Each row of a before or after table is a point. The points were changed in one or more steps. Then noise was added and the rows were shuffled. The steps act on how far a point lies along the listed directions, d1 being the first. What was done? A step turns or swaps two directions, mirrors them in a line or flattens them onto one, adds a multiple of one to another, or multiplies one. Angles are multiples of 10 degrees, from the lower direction toward the higher: turns from -170 to 170, lines from 10 to 170 but not 90. Use the fewest steps. Two steps may share a direction if one is a turn and the other turns, adds or multiplies; they go together, in the order done. Otherwise the lowest direction goes first.

Directions:
(1): [-3.9, -0.5]
(2): [-0.5,  3.9]
Before:
array([[-2.4, -5.9],
       [ 1.3,  0.4],
       [-0.8, -3.4],
       [ 3.3,  2.1],
       [ 0.9, -1.8],
       [ 1.6, -0.1],
       [-0.3,  1.2],
       [-0.5,  0.8],
       [-2.1, -8.3],
       [ 2.6, -0.3],
       [ 2.6,  0.8],
       [ 3.3, -2.1]])
After:
array([[-2.9,  1.8],
       [-7.2,  4.8],
       [-0.1, -2.6],
       [ 0.0, -1.5],
       [-1.8, -0.1],
       [-3.0, -2.3],
       [ 1.2,  0.0],
       [ 0.7, -3.9],
       [-4.8,  4.3],
       [-0.6, -1.3],
       [-1.3, -2.3],
       [ 1.3,  0.0]])
Steps: turn d1 and d2 by 110 degrees

Directions:
(1): [ 1.8, -4.4, -0.3]
(2): [2.0, 0.5, 4.3]
(3): [-3.9, -1.8,  2.0]
Before:
array([[ 3.4,  1.9,  0.9],
       [-2.4,  0.0, -4.5],
       [-1.5, -3.5,  2.9],
       [ 2.8,  3.8,  0.2],
       [ 5.2, -3.5, -4.0],
       [ 1.3,  1.9, -2.0],
       [-3.9, -0.5, -2.6],
       [-0.7, -1.2, -3.3],
       [ 0.5, -1.3, -6.0],
       [-0.8, -3.2, -2.4],
       [ 2.0,  2.7,  1.8],
       [ 0.3, -2.8,  3.1]])
After:
array([[ 2.7,  2.5, -0.5],
       [ 1.2,  3.6, -1.3],
       [ 3.2,  0.7, -3.4],
       [ 4.8,  1.3, -1.4],
       [-1.2, -2.6,  2.5],
       [ 0.3, -2.7,  3.7],
       [-1.2, -1.2,  3.8],
       [ 4.8,  3.9,  1.0],
       [-4.0,  1.2, -1.1],
       [-3.3,  1.4, -3.0],
       [ 0.9,  5.9,  4.3],
       [ 2.0, -0.5,  2.1]])
Steps: multiply d1 by -1; turn d2 and d3 by 100 degrees

Directions:
(1): [ 3.9,  2.6, -2.9,  0.7]
(2): [1.2, 2.6, 4.4, 1.7]
(3): [-0.7,  2.8,  0.3, -4.7]
(4): [ 3.7, -3.0,  1.7, -2.2]
Before:
array([[-1.2, -1.4, -2.0,  4.3],
       [-2.9, -3.2, -3.0,  5.9],
       [ 3.4, -1.9,  4.3,  0.5],
       [-0.3, -0.2,  0.1, -1.9],
       [-3.2, -2.2,  0.4, -1.7],
       [ 1.6, -5.2,  1.9, -0.9],
       [-0.1,  0.6,  5.0, -2.0],
       [-2.8,  2.9, -3.3, -1.4],
       [-2.9,  3.3,  3.9,  1.7]])
After:
array([[ 4.9, -0.3, -0.9, -3.0],
       [ 1.9, -3.9,  0.1, -4.0],
       [ 0.9,  1.9, -5.4,  2.3],
       [-1.0,  0.3, -0.3, -1.4],
       [ 0.5, -3.5,  0.9,  3.7],
       [ 1.5,  1.8, -3.6, -3.0],
       [-0.1, -6.3,  0.6,  4.6],
       [-2.8, -2.3, -2.2, -1.5],
       [-4.5,  2.1,  0.3,  2.1]])
Steps: swap d1 and d2; turn d3 and d4 by -40 degrees
